Every row gives one point. To make a cloud, some directions were put in groups of two or more. Within a group, all points are equally far from the middle, so they leave a hole (a ring in 2 directions, a hollow ball in 3). The other directions are filled evenly. Then the cloud was stretched, turned, moved and blurred a little. Count the holes, and give their numbers of directions, smallest first.
In the rows, zero is written as 128.

Cloud, 14 rows:
[[130 171]
 [132 128]
 [168 108]
 [144 105]
 [129 118]
 [107 167]
 [128  87]
 [ 89 134]
 [169 165]
 [ 92 162]
 [ 85 162]
 [139 111]
 [177 103]
 [162  84]]
Holes: 0

Cloud (22 x 3):
[[129  93 100]
 [144 148  69]
 [ 91  87 123]
 [ 65 134  95]
 [ 93 126 108]
 [140 109 112]
 [ 75 143 144]
 [121 115 171]
 [111 137  77]
 [132 142 100]
 [ 99  94 111]
 [141 144  75]
 [144 106 153]
 [116 110 121]
 [ 48 156 122]
 [108  80  91]
 [108 177 122]
 [135 139  78]
 [122 105 136]
 [135 160 176]
 [125 126 111]
 [113 127  61]]
Holes: 0

Cloud, 48 rows:
[[116 194 182  87 115 103]
 [ 84 138 119 128  93 147]
 [168 130 185 113 133 142]
 [ 75 122 167 130 137 160]
 [ 84 106 105 146 133  89]
 [176 149 183 110 126 130]
 [ 94 162 151 107  99 155]
 [165 140 132 127 157  94]
 [156 113 100 160 144 102]
 [160 109  90 169 127 104]
 [111  86 163 158 135 165]
 [164 142 115 149 142  95]
 [114 173 119  91 109  72]
 [ 72 130 149 150 102 156]
 [158  78 119 106 110 117]
 [118 156  92 152 103  87]
 [ 72 134 134 190 128  93]
 [156  72 106 133 111 113]
 [165 175 112  91 133  96]
 [162  92 167 168 109 144]
 [104  75 170 174 114 140]
 [105 174  96 159 128  94]
 [159 134 154 176  92 126]
 [ 83 192 128 140 151  93]
 [118 167 163 141  96 108]
 [153 148 158 151 167 123]
 [124  81  95 166 145 110]
 [102 119 139 123 114  62]
 [175 107 176 113 102 150]
 [ 89 143  82 164 107  99]
 [174 132 159 157 103 111]
 [ 91  94 104 137 106  88]
 [177 113 103 115 106 107]
 [150 147 122 144 177 106]
 [ 91 138  80 161  97 118]
 [145 156 164 145  85 118]
 [114 124 202  88 122 106]
 [147 144 139 113  75 153]
 [159 126 141  80 137 159]
 [100 142  87 145  95 102]
 [134 151 147 161 101 165]
 [113 156 112 153 101  75]
 [129  89 127 121 127  72]
 [137  61 131 152 106 156]
 [160 111 117  92 138 114]
 [159 158 146 158 120 107]
 [125  96 137  72 123 120]
 [ 81 114  95 168  79 139]]
Holes: 2 (2, 2)
